Each row of a before or after table is a point. The points were changed in one or more steps. Then noise was added and the rows were shuffled. The steps act on columns, c1 being the first. Name the steps. A step turns or swaps two columns, mirrors them in a line or flattens them onto one, adds a multiple of one to another, or multiplies or shifts one. Angles are multiples of 10 degrees, from the lower column toward the higher: turns from -170 to 170, lines from 10 to 170 but not 90. Use the fewest steps. Two steps may share a column if one is a turn and the other turns, adds or multiplies; they go together, in the order done. Otherwise the lowest column goes first.

Before (13 x 3):
[[-0.4  5.5 -6.8]
 [-0.2 -1.0 -0.8]
 [ 3.3  0.2  0.4]
 [-3.9  3.1  0.2]
 [-0.5  1.4 -4.7]
 [-5.7  5.8 -5.5]
 [-0.9  4.8 -3.0]
 [-5.3 -1.4  0.8]
 [ 1.0 -2.8 -3.6]
 [ 2.4 -1.8 -1.7]
 [ 0.1 -2.2  2.6]
 [ 0.7  2.8  1.3]
 [-2.8  0.1 -3.3]]
After (13 x 3):
[[ 0.2 -1.0 -0.8]
 [-0.2  5.6 -6.6]
 [-0.2 -1.8 -1.7]
 [ 0.0  4.9 -3.0]
 [ 0.0  2.8  1.2]
 [ 0.1 -1.3  0.8]
 [ 0.1  0.2 -3.4]
 [ 0.0  1.4 -4.6]
 [ 0.0  3.0  0.2]
 [-0.1  5.8 -5.8]
 [-0.1 -2.7 -3.6]
 [-0.1 -2.1  2.7]
 [ 0.0  0.2  0.4]]
Steps: multiply c1 by 0

Before (8 x 6):
[[10.6 -1.8  0.7  2.0  2.4 -2.9]
 [-0.6 -1.2 -6.9  1.4  8.5  0.7]
 [ 1.3  3.6 -0.6 -1.3 -4.0  2.5]
 [ 2.9 -0.6  0.5 -2.6 -1.7 -1.5]
 [ 1.2 -1.5  1.4 -1.4 -2.1  2.9]
 [-0.9 -1.8  0.1  2.8 -1.8 -2.0]
 [ 1.2 -2.2 -2.0 -1.0 -3.3  0.5]
 [ 1.9  2.9  0.1 -1.2  1.0  0.2]]
After (8 x 6):
[[-1.7  3.4  0.1  0.2 -1.0 -2.0]
 [-2.2 -0.5  1.5  2.0  1.2  2.9]
 [-4.0 -2.9 -0.6 -2.4  1.1  2.5]
 [ 2.5  2.8  0.6  0.4 10.5 -3.0]
 [-1.7 -2.1  0.5  1.9  3.0 -1.5]
 [ 8.5  1.8 -6.9  0.4 -0.7  0.8]
 [-3.2  0.1 -1.8  2.6  1.0  0.5]
 [ 0.9 -2.4  0.1 -2.1  2.0  0.4]]
Steps: swap c1 and c5; turn c2 and c4 by -120 degrees

Before (8 x 9):
[[ 3.1 -0.3  1.1  0.1 -3.9  5.3  4.0  2.4 -3.1]
 [-2.2  1.1  4.3 -0.1 -1.4  3.5  4.5 -1.0  0.4]
 [ 0.2 -0.6  0.2  2.2 -0.2 -0.9  0.2 -3.6 -1.8]
 [-2.1 -2.6 -1.9  2.0 -0.8 -3.1 -0.8 -0.8  2.3]
 [ 2.0  2.1 -4.9 -2.2  0.7  1.1 -2.1  4.6 -6.7]
 [-0.5  0.3 -4.8  4.8  0.9  1.2  0.1 -0.9  1.6]
 [-2.9 -3.7  1.2  2.0  0.0  2.4 -1.3 -2.7  0.8]
 [ 4.9  4.6 -2.6 -3.2 -3.4  4.2 -2.9  3.9 -4.6]]
After (8 x 9):
[[ 3.1 -3.6  1.4  3.9 -1.4  2.1 -1.4  2.2  0.7]
 [ 1.9  1.1  4.3  0.4  0.7  3.4  4.4  1.6  0.2]
 [ 2.1 -2.9 -2.2  2.5  0.5 -3.0 -0.9  1.1  2.3]
 [-2.0  2.2 -4.8 -5.6  1.7  1.0 -2.1 -4.6 -6.8]
 [-4.8  4.8 -2.6 -5.9  5.0  4.1 -2.8 -1.6 -4.4]
 [-3.0 -0.3  1.4 -1.5  4.4  5.0  3.9 -0.1 -3.3]
 [ 0.8  0.2 -4.6  5.3 -1.3  1.0  0.1  0.5  1.5]
 [-0.2 -0.7  0.0  4.6 -1.6 -1.0  0.0  3.2 -2.0]]
Steps: multiply c1 by -1; add -0.7 times c8 to c4; turn c5 and c8 by -150 degrees

Before (8 x 12):
[[-0.6 -1.7 -0.4  2.1  1.6  2.0 -2.8 -6.9 -3.3 -1.6  2.7  2.6]
 [ 0.9 -1.3  0.9 -1.1  1.8 -2.7 -0.6 -3.4 -0.5  3.6 -3.4 -4.4]
 [-4.0  2.7  1.4 -3.9 -0.6  3.9 -2.0 -1.4 -3.5  1.4  0.3 -1.0]
 [ 3.8  4.4  2.2 -4.7 -2.5  0.0  2.8  0.9 -0.7 -0.5  3.1 -1.8]
 [-0.3 -2.4 -6.2  4.4  1.0  4.4 -2.0 -4.9  1.2 -0.8 -4.6  2.6]
 [ 4.2 -1.5 -4.8 -3.1 -2.9 -4.8  2.8 -2.0  4.6  1.4 -2.5  0.5]
 [-1.7  0.0  0.8 -4.3  0.8  3.3 -3.6  1.3  4.0  3.0 -1.4 -3.7]
 [ 3.9 -3.2 -1.7 -1.0 -1.1 -2.6 -1.1  0.6  2.6 -5.2 -3.3  3.4]]
After (8 x 12):
[[ 4.1 -2.6 -6.5  4.5 -0.7  0.5 -2.2 -4.9  1.3 -0.9 -4.4  1.5]
 [-3.2 -3.1 -2.4 -0.7 -3.0  3.7 -0.8  0.8  2.4 -5.1 -3.3  3.1]
 [-0.9  4.4  2.5 -4.8  0.6  3.6  2.6  0.9 -1.0 -0.6  3.3 -1.1]
 [-5.6 -1.4 -5.2 -3.1 -3.9  3.1  2.8 -1.9  4.6  1.3 -2.6 -0.2]
 [-3.0 -1.8  1.3 -1.3  0.8  0.3 -0.9 -3.1 -0.6  3.2 -3.8 -4.2]
 [ 1.9 -1.7 -0.8  2.0  0.2 -0.2 -2.9 -6.6 -3.2 -1.7  3.1  2.8]
 [ 4.6  2.2  1.3 -3.5  1.2 -3.5 -2.0 -1.8 -3.6  1.2  0.5 -0.5]
 [ 3.6 -0.4  1.4 -4.5  0.9 -1.5 -3.5  1.5  3.9  2.7 -1.0 -3.3]]
Steps: mirror c1 and c6 in the line at 50 degrees; add 0.7 times c2 to c5; turn c3 and c12 by 10 degrees

Before (12 x 18):
[[  3.0   0.7  -2.8  -1.0  -0.4  -3.2   0.8   2.2   2.1   4.8   0.7   0.2
   -3.6   1.9  -1.3  -2.5   3.4   0.9]
 [  2.0   2.0  -1.4   3.4  -3.3  -0.1   1.8   3.0  -5.8  -0.4  -0.4   2.3
    1.5  -7.2   1.5   0.2  -0.8   2.7]
 [ -2.4  -1.1   5.5   0.0  -3.4  -2.3   4.7  -1.4   0.4  -0.2  -1.9  -5.4
   -3.3 -12.2   0.5   2.8   0.2  -2.9]
 [  2.3  -0.3   4.5  -2.2  -1.3  -2.0  -0.4   4.3   0.8   0.3   0.5   1.1
   -1.0   2.2  -3.8   0.6   0.3   0.2]
 [  1.3  -4.8  -3.0   0.7   0.1  -2.5   3.0  -1.0   2.1  -0.5  -4.4  -5.3
   -3.1  -0.4  -2.6   3.1  -0.8 -12.2]
 [  2.5   2.2  -0.5  -1.6  -0.4  -2.4   4.0  -1.0   2.2  -0.2  -4.0   1.3
    1.7  -2.7  -1.6  -1.3   1.3   1.7]
 [ -2.0   1.5  -1.6   0.7  -3.3   0.6   2.4  -1.4   2.2   5.2   0.2   2.6
   -3.0   0.9   0.1   2.8   1.7   1.1]
 [ -1.0   3.5  -2.4   1.8  -1.5  -2.2  -0.4  -1.2   1.4  -0.9   0.2   0.8
   -2.6   1.2   0.7  -2.0  -1.1   0.3]
 [  1.1   3.6  -0.1  -2.3  -1.3  -1.4   2.5  -1.3   1.0   0.1  -0.4   1.7
   -0.8   2.2   1.8   0.5   0.5 -13.3]
 [ -3.6   3.3  -2.5  -2.3   0.2   0.4   3.0   6.0  -5.0   1.2   0.0   1.3
    0.5   2.5   0.8   0.7  -1.0   1.7]
 [  0.4   0.6   4.2   2.1  -6.7   0.1   4.8   2.8  -1.5   2.2  -0.4   0.8
   -2.8   2.5   2.0  -0.3   2.0   2.5]
 [  2.6   1.6  -2.3  -1.5   0.0  -1.9  -9.1   0.3   0.3   0.0  -4.0  -7.3
   -0.5   0.9  -2.5  -0.2   2.0   2.7]]
After (12 x 18):
[[  2.6   1.6  -2.4  -0.2  -1.8  -2.0  -9.3   0.3   0.1  -0.1  -3.9  -7.3
   -0.3   0.8  -2.3  -0.1   2.0   2.4]
 [ -1.1   3.7  -2.3  -1.6   1.7  -2.3  -0.4  -1.1   1.5  -0.9   0.4   1.0
   -2.7   1.2   0.6  -2.1  -1.1   0.4]
 [  2.2  -0.2   4.6  -1.4  -2.3  -1.9  -0.4   4.5   0.9   0.5   0.6   1.4
   -0.8   2.2  -3.8   0.3   0.4   0.0]
 [  0.9   3.5   0.0  -1.3  -2.4  -1.2   2.3  -1.1   0.9   0.2  -0.1   1.8
   -0.9   2.0   1.4   0.6   0.7 -13.2]
 [  2.6   2.3  -0.4  -0.6  -2.1  -2.5   3.9  -0.8   2.2  -0.2  -3.8   1.5
    1.6  -2.8  -1.7  -1.2   1.4   1.8]
 [ -2.8  -1.2   5.4  -3.5   0.0  -2.1   4.7  -1.3   0.2  -0.1  -1.8  -5.3
   -3.4 -12.3   0.4   2.8  -0.1  -3.1]
 [  1.7   1.8  -1.3  -3.4   3.3  -0.1   1.7   3.0  -6.0  -0.7   0.0   1.9
    1.7  -7.1   1.9   0.3  -0.9   2.8]
 [  2.8   1.1  -2.9  -0.6  -1.0  -3.2   0.8   2.1   2.3   4.6   0.7   0.3
   -3.5   1.8  -1.4  -2.6   3.6   0.9]
 [ -3.7   2.8  -2.4   0.3  -2.2   0.4   3.0   5.9  -4.8   1.1   0.1   1.3
    0.2   2.4   0.7   0.4  -0.9   2.0]
 [  0.5   0.8   4.3  -6.9   1.8   0.3   4.7   2.4  -1.4   2.1  -0.5   0.8
   -2.7   2.8   2.1  -0.4   1.7   2.4]
 [ -1.6   1.4  -1.6  -3.2   0.9   0.3   2.5  -1.2   2.3   5.1   0.6   2.8
   -3.1   1.1   0.2   2.8   1.8   1.0]
 [  1.3  -4.9  -3.0   0.2   1.0  -2.5   3.0  -1.0   2.2  -0.3  -4.7  -5.4
   -3.2  -0.6  -3.0   3.1  -0.9 -12.4]]
Steps: swap c4 and c5

Before (8 x 24):
[[ 1.2 -4.6 -3.2  0.7 -0.4  3.4  5.1  2.1  0.8  4.1  5.7  3.8 -1.9  0.3
  -1.2  0.2 -3.7  0.6 -0.6  2.8 -0.1 -1.3 -4.5  5.0]
 [ 1.8 -4.2 -4.8 -1.5  0.2 -3.6  5.4 -0.7  3.4  0.4 -2.4 -3.1  0.6 -1.7
   1.8 -3.2  5.2 -4.6 -0.6 -0.8  2.9 -1.2 -5.4 -1.3]
 [-0.7 -2.5  4.0  0.1 -0.2  0.1 -1.7 -0.4  0.4  0.6  2.8 -0.6 -2.1  1.5
  -1.0 -2.5  0.5 -2.0  5.8 -3.4 -2.6  2.2 -2.9 -2.2]
 [ 5.0  1.2  2.5 -2.8 -2.3 -0.5 -0.8 -2.8  0.7  2.4  2.0  2.4 -5.4 -2.4
   3.8 -1.8 -1.5 -1.1 -2.2 -1.8 -2.2 -2.2  0.6  1.5]
 [ 2.3  3.0  4.1 -2.7 -0.2  2.5  5.5  0.5 -1.6 -2.7  2.9  4.2  2.3  2.1
  -3.5  3.1 -0.1  1.7  3.7  4.1 -0.9  4.7 -8.1  0.6]
 [-0.8  5.2  3.2 -1.3 -3.1  2.6 -1.2 -4.7 -3.0  1.4 -2.9 -0.3 -2.8  1.4
  -0.6  5.1 -2.1 -2.9  1.8  0.7 -0.8  4.9 -0.2  5.5]
 [ 4.7 -2.1  1.6 -0.9  0.7  3.7 -2.8 -0.9 -1.5  4.1  1.7  3.9  0.2  3.8
  -0.8  3.2  0.7 -5.6 -2.3 -4.5 -2.6  0.4 -1.6 -1.8]
 [-4.9  1.2  0.3 -4.7  0.6  1.9 -3.6  3.0  2.6 -1.9 -1.9  1.7  3.0  5.7
  -2.8 -1.5 -4.5  3.1  2.7  0.4  0.1  0.8  0.2  5.5]]
After (8 x 24):
[[-5.2  1.4 -0.5 -4.3  0.3  2.0 -4.0 -0.1 -2.9 -2.0 -1.9  1.5  3.1  5.9
  -5.8 -1.5 -4.3  3.3  2.6  3.0  0.0  0.7  0.5  2.6]
 [-1.1  5.4  4.8 -1.5  1.8  2.4 -1.4  1.9  4.0  1.5 -2.6 -0.3 -2.6  1.5
  -4.0  3.6 -1.8 -3.2  2.1 -4.3 -0.9  5.1 -0.2  3.9]
 [ 4.6 -2.1  2.6 -0.8 -1.3  3.8 -2.8 -4.4  1.1  4.0  1.8  3.8  0.3  3.7
   0.8  2.4  0.6 -5.5 -2.5 -2.2 -2.4  0.4 -2.1 -2.0]
 [ 1.9 -4.1 -5.7 -1.5  1.1 -3.2  5.5 -0.5 -3.7 -0.1 -2.1 -2.9  0.5 -1.7
   2.1 -1.2  5.0 -4.5 -0.7 -0.8  2.9 -1.5 -5.3 -0.1]
 [ 4.9  1.3  1.8 -2.7  2.4 -0.6 -0.9 -1.0  0.3  2.4  1.9  2.0 -5.8 -2.3
   1.6 -2.5 -1.5 -1.0 -2.4 -2.9 -2.2 -2.1  0.4  3.5]
 [ 1.3 -4.1 -2.9  0.7  0.7  3.1  5.1  2.2 -0.5  4.2  5.8  3.5 -1.6  0.3
  -4.1  1.3 -3.7  0.5 -0.8  2.6 -0.1 -1.6 -4.4  2.3]
 [-0.8 -2.4  2.6  0.0  0.3  0.4 -1.7 -3.4 -0.4  0.8  2.5 -0.7 -1.9  1.9
   0.9 -3.2  0.6 -2.2  5.8 -1.0 -2.6  2.2 -3.1 -2.7]
 [ 2.6  3.1  4.9 -2.9 -0.5  2.4  5.5  4.0  1.6 -3.1  2.8  4.4  2.1  2.1
  -3.2  1.9 -0.1  1.7  3.4  1.1 -0.6  4.8 -7.7 -1.7]]
Steps: turn c3 and c16 by -20 degrees; turn c5 and c9 by -160 degrees; mirror c8 and c20 in the line at 50 degrees; turn c15 and c24 by 40 degrees
